Rows are points. Any point is a mix of the corners, with weights that add up to 1. It lies inside the corners' shape when no weight is negative. Say inside or outside, and name the corners with a negative weight.
(in the rows, 128 means zero)

Corners:
(1): [104 174]
(2): [112  97]
(3): [160  94]
Points:
[132 155] -> outside (2)
[163  74] -> outside (1)
[107 164] -> inside
[124 143] -> inside
[141  98] -> inside
[ 88 156] -> outside (3)
[147 103] -> inside
[109 164] -> inside
[141  85] -> outside (1)

Corners:
(1): [ 78 164 156 158  99 119]
(2): [132 160 139 188 107 149]
(3): [119 104 159 178 179 187]
(4): [188  99 119  83 183 117]
(5): [124 157 104 128 132 155]
(6): [193 121 164  61 183 150]
(7): [123 126 127 110  81 135]
Points:
[152 127 134 122 158 136] -> outside (7)
[126 132 135 121 108 135] -> inside
[127 147 161 158 111 156] -> outside (4, 5)
[102 154 143 146 109 149] -> outside (4)
[105 148 148 165 108 156] -> outside (4)

Corners:
(1): [143 115  83 163  99  98 127 135  98 109 140]
(2): [159 116 153 154 107 129  88 162 119 162 122]
(3): [164 112 109 119 127 105 199 137 110 127  83]
(4): [155 195  97 151 130 105  95 119 150 120 109]
(5): [158 178  97 151 177 107  93 155 105 135 161]
(6): [159 119 112 108 162 122 114 139 126  54 111]
(7): [162 187 165 144 114 141 137 123 104 150 153]
(8): [ 66 169  71 138 239 196 103 140 121 115 135]
(9): [116 225 112 118 143 127  92 153  90 150 134]
(10): [ 82 117 107 128 127  88 244 166 140 129 132]
(11): [ 86 100  76  75 152 101 128  27 175 152 115]
(12): [131 135 141 161 149  97 108 119 104 128 112]
Points:
[136 135 120 132 131 121 121 124 129 131 116] -> outside (5)
[129 155 104 127 143 126 126 132 119 125 133] -> outside (12)
[147 153 125 135 130 121 146 130 114 135 127] -> inside
[103 209  99 171 179 136 150 181  90 135 146] -> outside (2, 6, 11)
[138 173 110 113 159 135  92 109 129 134 126] -> outside (1, 10, 12)
[126 144 109 121 146 127 137 139 119 135 138] -> outside (4, 12)
[130 177  89 121 150 130 142 132 126 123 136] -> outside (2, 12)

Corners:
(1): [ 92 166 120 153 126 141 109 133 212 138 117 158 113 171]
(2): [129 150  69 161 165 161 142  92 137 204 120 113  46  68]
(3): [117 134 118  89 141 138 127  56 104  96 113  92 142 102]
(4): [130  56 186 141  73  79 124 103  91 135 146 128 111 136]
(5): [178  94 130 134 117  80 111  83 103 143  79 145 151 169]
(6): [194 148 128 154  54  85 120 106 138 114 139 176 128 122]
(7): [148 113 167 171 124  82  64 177 204 164 119 110 141 143]
(8): [131  43 119 139 124 121 139 105 144 169 155 166 175 110]
(9): [125 109  88  67 116 142 180  88 177 141  83  72 109 120]
(10): [196 106 153 100 119 142 128 109 160 133 111 164  80 114]
(11): [130 168 128 129 147 105 106 108 134 154 181 130 116 158]
(12): [125 110 116  59 118  91  93  86  85 155 105 138 150 103]
(13): [152 110 133 136 123 118 107 224  82  95 158 120 171 113]
(14): [102 117 185 125 161  83 141 154  80 171 147 113 181 103]
(15): [133 159  98  85 192  43 107 110 117 106 125 126 110  96]
Points:
[135 136 127 122 125 114 118 119 143 138 140 131 118 119] -> outside (5)
[130 113 146 137 150 107 110 134 120 138 136 116 143 131] -> outside (6, 9, 12)
[152 105 138 115 116 117 130 110 137 139 120 131 110 121] -> inside
[146 137 108 127 130 116  91 136 184 150 102 129  82 152] -> outside (3, 6, 8, 14)
[134 116 131 114 123 105 112 125 119 137 127 133 134 120] -> inside
[149 134 116 121 134 109 118 128 139 134 124 131 131 116] -> outside (4)

Corners:
(1): [147 177 144 144 113 138 121 166 149 135  85 116 115 174 157  70  65 121
 152 167]
(2): [ 95  74  89 161 160  75 116 167 136 172 156 197 176 145 170 172 126 155
 168 129]
(3): [ 74 164  80 113 172 149 151  81 149 129 163  74 162  93 119 110 166 156
 100 184]
(4): [119 117 102 123 121 115  98 189 131 194 117 129  77 156  97 182 122 167
  88 129]
(5): [121  93 114  79 125 143 105 113 160  77 111  97  80 170 175  86 150 162
 133  92]
(6): [179 125 147 145 133 132 128 150 151 180  99 150 170  95  95 158 152  89
  80  82]
(7): [143  85  77 119  65 145 111  94  93 171  94 140 166 132 152 127 158 112
 164 170]
(8): [109 115 115 120 128 151 126 111 126 123 161 162  91  77 144 167  79 142
 189 139]
(9): [138 187 182  99 121  91 127  92 140 171  90 137 158  99 171  69  57 170
 151 159]
(10): [165  90 152 125  83 104 181 130 144 119 140 103  74  73 118 132 145  90
 167 173]
(11): [153  93 134 107 167 148  75  90  99 158 112 161 172 142 106 107 141 110
 193 136]
(12): [175 178  88 151 140 100  90 149 104  86 122 117 114 143 102 133 110 123
  92 175]
(13): [125  89 181 153 143 151  92 119 160 180 155 130 141 118 131 162 100 183
 132 162]
(14): [ 87 177 104 157 136 131 115  83 103 124 119 173 109 134  74  88  64 168
 109 155]
(15): [103 199 140 154 110 132  97 119 148  89 140 183  97 114 108  93 145  89
 141 178]
(16): [ 90 132 146 148  84  69 140  90 151 186 153  81 122 104 149 120 124  88
 142 127]
(17): [168 173 182 149 113 112 156  88  94 173 133 157 156 115 158 110 122 128
 185 103]
(18): [ 83 152 161  95 141 114 116 110  55 156 157 150 129 122 135  63  90  73
  93 156]
(19): [130 109 187 105 128 129 130 114  94  91  72 162 145 135 153 150 121  97
 190  96]
(20): [148 114 181  72  95 134 165  82 162 169 154 107 157 141 106 142 120 111
 133 124]
(21): [ 99 165 132 119  84 145 109 139 131  85 125 122 144 130  94  88 127 124
 138  97]
Points:
[127 135 126 122 120 122 124 120 127 140 122 130 129 126 128 117 126 119
 133 134] -> outside (13)
[131 126 125 126 123 110 134 115 126 148 124 138 121 121 138 123 123 120
 142 144] -> outside (13, 21)
[135  95  36 110 138 138 100 146 118 150 137 116 123 154  78 121 134 134
  99 161] -> outside (9, 13, 15, 16, 17, 19)
[136 142 154 128 139 112 128 121 134 145 137 127 126 119 140 129 116 120
 139 142] -> outside (7, 14, 21)
[130 131 139 130 117 121 125 120 123 146 128 135 131 118 123 126 116 119
 141 148] -> outside (5)

Corners:
(1): [124  97  94 117  83 167  96 105 124 134 161 119 106 141 115 135  99 106
 160  90]
(2): [230 114 136 191 107  37 145 184 105 117 112 120  96 120 154  82  97  63
 114 120]
(3): [101 126 101 136  84 156 101 130  77 113 137 115 155 145 142  84 127 103
 130  95]
(4): [143 144 142 193 111  84 169 190 115 127 125 162  67 116 127  83 161 109
 159 116]
(5): [192 123  98 224 162  71 151 211 155  97  94 150 114 125 131 113 139  69
 163 133]
(6): [102 164  97 221 106 121  76 112 132 197 166  77 144  95 120 166 106 134
 121 151]
(7): [ 97 138 113 106 108 127  88 120 160 117 117 147 135 173 137 102  86 134
 107 101]
(8): [188 128 157 149 129  37 196 163 108 121 126 154 112 103 115 157 159  87
 120 108]
(9): [103 116 146  83  94 119 140 149 143 140 137  83 135 130 155 110 120 126
 140 109]
(10): [138 109 182 169 177 154  43 112 104 211 189  95 117  80 160 157 148 138
 136 120]
(11): [157 126 115 195 147  39 156 169 110 112 123 136 112 122  89  78  83 113
 153 134]
(12): [108 132 155  95 103 158  98  98 146 113 106  98 118 153 119  93 148  80
 130 122]
(13): [119 102 123 122 127 177 109 110 163 169 152 106 138 121 141  43 120 106
 101  96]
(14): [125 162 119 172 144  91  45 173 127 175 202  83  97  32 136 109 158 133
 102 149]
(15): [152 131  94 177 145  76 148 181  98 140  83 188 103 103 142 104 130  99
 140 176]
(16): [137 150 150 163 125  95  99  95 154 150 208 116 144  59 147 127 119 105
 171 137]
(17): [146 129 156  81  91 175 114 121 109 129 145  88 150 143 133  75 117 198
 120 119]
(18): [105  69 139 122  70 144  97 137 145 148 105 163 156 117 108  84 148 144
 136 134]
(19): [141 111 102 106  75 111 128 106 121 143  92 116 150 105 149  81 128 146
 145  73]
(20): [132 111 119 110 119 110 104 109 116 131 171 121 121 161 150  50 164 153
 157 141]
(21): [ 81  96 135 121  91 171 130  95 126  94 127 100 104 132 150  81 135 149
 100  97]
Points:
[110 134 120 135 111 130  90  99 127 169 147 125 132 105 119 109 128 147
 136 124] -> outside (2, 3, 5, 9, 21)
[127 122 118 132 105 122 115 126 130 128 136 117 132 129 129  97 117 117
 131 117] -> outside (4, 10)
[142 112 111 147 123 136  95 146 129 138 114 132 122 130 128  66 128 114
 135 121] -> outside (6, 8, 9, 16, 21)
[134 124 128 143 107 117 110 137 123 142 146 118 121 113 147 109 137 127
 137 119] -> outside (11, 12, 13)
[142 123 133 159 120 116 120 142 119 147 137 116 119 103 133 109 132 112
 131 123] -> outside (7, 20)
[102 100 117 129  95 148 103 148 124 136 122 149 143  97 135  97 124 163
 154 107] -> outside (2, 6, 8, 12, 13, 20)

Corners:
(1): [103 104 136 106 176 124 102 117 125 119 150 168 120 133 170 155  91 157
 135 106]
(2): [ 92  85 169 151 149 138 139 177 160 126 147 176 124 162 123  60 103 101
 197 138]
(3): [144 173  87 128 123 101  88  94 145 139 144 165 162  89  78  64 126 118
 117 121]
(4): [190  84  82  87 117 182 100 154 157 161  82 116 131  89 174 169 141 159
 147 195]
(5): [114 188 197  76  85  99  95 112 135 101 172 177 145 135 159  89 146 166
 129 172]
(6): [182  71 167 116 157 134 174 159 113 189 105 159 165  65 162  96  91 145
 153 159]
(7): [ 98 112 141 104 121 111 140  69 109 144 149 123 151 151 162  91  94 124
 174 120]
(8): [141 165 127 177 103 167 154 122 144 140 108 115 175 126  98  89 155 131
 113  83]
(9): [114 184 135 130 154  96 138 151 123 171 150 128 104 154 103 134 101 146
 120 158]
(10): [115 167 106  59 118  80 154 166  83 148 169  92 114 107  86  89 129 141
 170 130]
(11): [182  88 144 155 145 185  90 129  84 175 110 140 152  94 122  77  93  90
 113  97]
(12): [149  95 107 135  90  99 119  67 154 114  82  82 132 110 166  93  95 101
 163  92]
(13): [115 111 204 147 165 180 116 117 110 170 113 147 125 176  77 158 148 106
 122 114]
(14): [152 153 157 171  88  82 146 126  54  98 144 125 164 127 131 152 170 122
 154 124]
(15): [137 108 130 157 119 128 147 169 153 177 172 126 103 125 168  96 177 121
 123 114]
(16): [104 148 165  84 101 142 134  90 120 145 108 147 156  97 171 125  90 101
 140 182]
(17): [ 80  88 132 135 100 125 102  98 128 161  75 126 125 135 171 162 119 173
 188 133]
(18): [144 182 206 156  85  94 113 147 132 156 168  98 166 132 141 158 154 146
 164 102]
(19): [168 175 153 162 160 115 127 138 154 150 146 184  98 149 142  98 141 138
 189  91]
(20): [104 156 175 127 141 101 136  98 103 126 114 109 139 111 172 146 150 181
 193 176]
(21): [153 111 180 169 149 191 106 149 113 114 183 186  96 127  68 123 130 135
 145 165]
Points:
[132 144 164 144 135 126 131 132 118 141 123 145 142 120 118 118 123 139
 148 131] -> outside (4, 7, 15)
[129 135 169 133 133 139 129 141 112 148 145 146 130 132 131 131 135 141
 151 142] -> outside (3, 12)
[134 128 133 132 123 117 137 125 123 153 121 125 144 114 149 112 121 138
 160 125] -> outside (5, 13, 21)
[138 137 143 118 120 122 132 129 112 135 147 128 144 116 126 109 130 126
 141 139] -> outside (17, 19)

Corners:
(1): [143 159 128 105  16 173 141 119  86 123 128 116 164  54 170 138 170 174
 132 123]
(2): [137 139 136 161 133 150 142  67  99 114 151 149 172  76 158 131 102 185
  89  88]
(3): [133 144  96  98 105 138 123 123 111  87 138 172 162 102 145  87 165 124
 144  75]
(4): [ 99 146 105  87  73 134  87  93  97 127 200 121 174  84 121 137  78 176
 149  85]
(5): [101 125 107  60 122 133 126 141 102 156 116 128 150 105 210 157 135 149
 108  70]
(6): [154 120 155 140 147 116 132 146 169 114 187 154  78 147 104 151 109  68
  63 138]
(7): [130  68  79 161 154 135 151 171 164 111 152 179  75 182 117 190  83  74
  73 129]
(8): [105 148 128 203 141  99 136 156 180 109 128 112 127 170  93 156  71  54
 163 165]
(9): [130 117 144 149 120 176 171 151 166 149 144  92 135 126  19 104 117 150
 130 125]
(10): [109 205 117 118 127 145 114 142  68 155 105 113 163  98 144 113 141 154
  94 122]
(11): [ 96 132 130 129  98 134 134  76 106 135 150  92 172 113 132 115 165 159
 117 133]
(12): [162 135 107  90 117 144 108  80 125 126 154 117 163 110 172  77 110 191
 160 130]
(13): [111 162 115 102 114 132 147  69  96  86 129  99 174  74 145 116  95 153
 119 127]
(14): [148  70 105 131 121 112  84 204 210 102 145 144 158 169 161 191  54 101
  53 131]
(15): [101 109 127 163 108 115 120 157 165  94  66 137 107 147  83  54  80 119
 119 144]
(16): [147 135 102 147 159 136 133 126 226 144  76  68  84 165  77 100 147 126
 156 142]
(17): [118 140 127  72  77 165 144  69 110 154  91 143 195  80 171 142 149 156
 134 136]
(18): [159 149 140  96 117 166 130 110  99  87 100 151 146 155 152 112 130 168
 132 127]
(19): [159 100  91 140 151  76 128 128 105 122  71  67  97 107  81 101  98  86
 134  98]
(20): [114 109 105 153 124  83 171 142 166 116 107 126  99 130  52 128 140 129
 158 147]
(21): [149  58 111 164 179 137 109 164 173 106 175 158  98 128 130 193 121  90
 100 151]
Points:
[141 110 111 114 136 137 129 116 150 128 136 136 114 129 106 116 118 138
 131 107] -> outside (1, 8, 10, 11, 13, 14)
[123 113 116 140 138 122 127 142 151 117 130 128 119 142 115 131  96 120
 105 126] -> outside (1, 3, 17)
[134 134 115 128 113 132 130 126 139 121 123 127 136 125 113 116 126 133
 128 120] -> outside (5, 13, 21)
[114 127 114 127 114 129 128 128 140 122 133 137 140 117 143 137 116 132
 111 125] -> outside (9, 18, 19)
[141 123 118 127 120 139 135 111 128 118 136 119 143 116 128 129 140 140
 111 128] -> outside (4, 5, 8, 15)
[126 114 110 136 116 148 137 120 145 120 120 132 145 112 121 109 132 154
 115 136] -> outside (4, 5, 6, 8, 18, 19)
[123 149 123 110 101 137 125 106 117 122 121 111 159 104 131 106 112 151
 128 116] -> outside (7, 20, 21)
